Each point is reached from the start by the listed moves, each made 0, 1 or 2 times, or once backwards (-1), plus a little noise. Say if it took an odd or an even number of moves. Then give how often each move was made.

Moves:
(1): [  4 -12 -11 -14   0]
(2): [-5  8  6 -2  2]
(3): [-25  -3   5   0   7]
Start: [ 1 -5  3  5 -3]
Points:
[-51 -16   8 -10  14] -> even (1, 1, 2)
[-60   4  24   1  14] -> even (0, 2, 2)
[-13  23  25  15  -1] -> odd (-1, 2, 0)
[-26 -12   3 -12   7] -> odd (1, 1, 1)

Moves:
(1): [ 11 -14   2  15   2 -14  -6]
(2): [  9  -4 -18  -1   2   6  14]
(3): [ 9  4 10  5  0  4 -1]
(4): [  2   6 -18   3  14   2   0]
(5): [ 18  -9 -10  -5  13 -11  -5]
(6): [ -6  18 -15  -7 -28   4  -8]
Start: [ -3  -1   6   5 -10   2  -9]
Points:
[  5  50 -49   9 -60  42   7] -> even (0, 2, 2, 1, -1, 2)
[ -7 -18  -8  36  -5 -17 -16] -> odd (2, 0, -1, 1, -1, 0)
[ 45 -48   1  -2  31 -20   2] -> odd (0, 1, 0, -1, 2, -1)
[-13 -19   8  17 -35  -1   6] -> odd (1, 1, -1, -1, -1, 0)

Moves:
(1): [  9 -14   3  -3   2   1   1  14  -1]
(2): [ -6  10   9  22   4  17  17  -3 -11]
(3): [-9 -1  0 -7 -1 -5 10 -4  7]
(4): [-8  8 14 17 -2 -4  0 -2  4]
(5): [ -7 -25   8  11  11   8   0   7 -12]
(6): [-1  4  3  0 -6  9 -6  3 -2]
(7): [-11  -2  -6   3   3   2   3   8   0]
(8): [  9   6  14  -1   0  -3  -9   5 -20]
(9): [ 0 16  4 -7  9 -2 -5  0  4]
Start: [ 0  3 12  0  3 -5  6  4  0]
Points:
[  8 -60  42 -14  13  -7 -19  31 -29] -> even (1, -1, 1, 0, 2, 1, -1, 1, 0)
[ 10  12  19  -7  10  26 -26   0 -22] -> even (-1, 0, -1, -1, 1, 2, -1, 0, 1)
[-18 -25   3  -1  -5  19  46  19  -8] -> even (1, 1, 2, -1, 0, 1, 1, 0, -1)
[-46 -12   4  14  15   0  18  11  -4] -> odd (-1, 0, 1, 0, 1, 0, 2, 0, 0)

Moves:
(1): [ 9 -6  1 -2  0 -6  7  4 -8  6  0  6 -6 -1  4]
(2): [ 5  0  1 -2  1 -7  6 -2  6 -8  5  4 13 -4 -1]
(3): [ 6  8 12  1  8  4 -4  9  1 -3  8  0 14 -9  2]
(4): [-2  3 -5 -2  0  4 -6  6 -2  3  6 -1 -3  2  2]
(5): [ 5 -5 -4 -7 11  2 -8 -1  3  5  0  2 -9  2  4]
(6): [ 2 -5  1  1 -2 -1 -1 -6 -4 -3  4  2  5 -3 -2]
(7): [ 2 -1  3 -2 -1 -4  3 -1  4 -2  3  3 -6  5  6]
(8): [ 2  5 -2  1  0  2 -4  1 -1 -3 -2  1 -1 -2 -7]
(9): [-3  6 -3  0 -8  6 -8 -4  6  4 -3 -3 -7  5 11]
(10): [ 1  3  4 -5  2 -4 -1  1 -8  5  1 -5  5  0  1]
(11): [-5  6  1  1 11  5 -6  8 -2  8  5 -8  2 14  8]
(12): [ 11  -4  -2  -3  10  -8   4   6   0 -17  -3   1   2  -6   7]
Start: [ 3  2  2  3  3  2  6  4  0  3  0  6 -4  0 -4]
Points:
[ 22   5 -16 -13  24   8 -32  -5  14 -22   9  10  -4  -8   2] -> odd (-1, 1, 0, 1, 2, 2, 0, 2, 1, 0, 0, 1)
[ 15  11  29  -9  60  17 -27  20 -16  30  43  -5  48   3  -4] -> odd (0, 1, 2, 0, 2, 2, -1, 0, -1, 1, 2, -1)
[ 12  13 -13 -11   9   5 -18  23  -1  -7  -2  -4 -34   9  46] -> odd (0, -1, 0, 2, 0, 0, 1, 0, 2, 1, 0, 2)
[ 15   8   8   1  26   6  -9  -7  40 -26  13   4  26   2  35] -> odd (-1, 2, 1, -1, 1, 1, 0, -1, 2, -1, 1, 1)

Moves:
(1): [ 1 -1  3  3 -1  5 -4 -4  3  6 -4 -2  9 -2 12 -3 -7 -5  2 -7  4]
(2): [ 7  0  6 -7 -3  0 -1 -2 -7 -5  4 -1  3  3  2  8 -1  7  4 -2  3]
(3): [ -1  -4   3   1  -2  -7   7   4   3   2  -2  -2 -13  -1  10 -10   3   8
   1  -4  11]
(4): [  4  -3   0 -14   3   4  -4   0   0  -2   0  -1   2   5   4   3  -3  -8
   5 -13   1]
(5): [-1 -3  5 -1  2  0 -4  0  6  2  3 -4 -3 -1  4 -2  2  2 -1  0  4]
(6): [-1  0 -2 -4  6 -2 -1  0  1 -6  8 -6  6 -2  2 -2 -1 -1 -5  5 -1]
(7): [ 0  1  1 -2  1  2  4 -4  2 -1 -4 -4  6  7 -4  2 -1  4  2  4  0]
(8): [  1   9   5   4  -1  -4  -4  -7  -7   9   5 -12  -5   6  -7  -4   7   3
  -4  -1   3]
(9): [  4   8   0   9   4   3  -5 -12   5 -11  -2  -6   2   4  -2  -8   4   3
   3  -9  10]
(10): [  1   7  -4  -9   4  -1  -4   1   2   1   1   7   6 -10   1  -1 -11  -3
  -6  -6   2]
(11): [-4  0 -1 -4 -1  5  1 -6 -6  3 -6 -6  1 -4 -5  3 -2  1  5  6  0]
(12): [  7   0  -4   3   4   4  -1  -7  -4  -8  -9   0   0  10   8  -9  -5   5
   4  -1 -10]
(13): [ 4 -3 -3  2  0  4  3 -3  2  0 -5 -5  5 -3  0  3 -5 -2 -5 -3  0]
(14): [-1 -5  3  0  5  3 -3 -5 -3  0 -2 -2  6  2 -4  1  1  0 -1 -1  2]
(15): [-8 -1  2 -3 -5  1  2 -1 -2  1  0  3  1  0 10  1  5  3 -1 -6 -1]
(16): [  0   4   6   0  -5  -3  -3   4   6 -19   0  -5   1  -4  -9  -1  -5   4
   3   2  -9]
(17): [  0  -2   2  -8   7   5 -18   2   2   1   0  -6   3  -5  -1   0   1  -3
  -9   2   9]
(18): [-7  1  2  2  1 -4  5  5 -9  0 -1 10  0 10 -2  8 -6  7  1 -6  0]
Start: [-3 -1  2 -3 -3 -6  1 -1  6  9 -1  5  3 -1  4 -3  6 -1 -1  4  2]
Points:
[  0   7  22 -51   5   6 -16 -16  20 -34 -27   1  28  15  45 -33 -32  17
  19 -44  -9] -> odd (1, 0, 1, 2, 1, 0, 2, 0, 0, 2, 0, 2, -1, 1, 2, 2, 0, 0)
[  5  -1  -9 -13  28  34 -31 -49   9 -60 -24 -38  52  37  14 -23   3  -6
   3 -26 -16] -> odd (0, -1, -1, 2, -1, 2, 1, 0, 2, -1, 0, 2, 1, 1, 2, 1, 1, 0)
[-19  -3  25 -44 -17  -2 -26  23  35  23   9   6  27 -26  46   8 -13 -18
 -19 -29  14] -> even (2, 0, 0, 1, 1, 0, 1, 0, -1, 1, -1, -1, 0, -1, 2, 1, 1, 0)
[ 18 -31  10 -33  30  34 -29 -15   6  11  -9  -8  47  34  43  14 -25 -22
  12 -19  19] -> odd (2, 1, -1, 2, 2, 1, 1, -1, 0, -1, 0, 1, 0, 0, -1, -1, 1, 1)
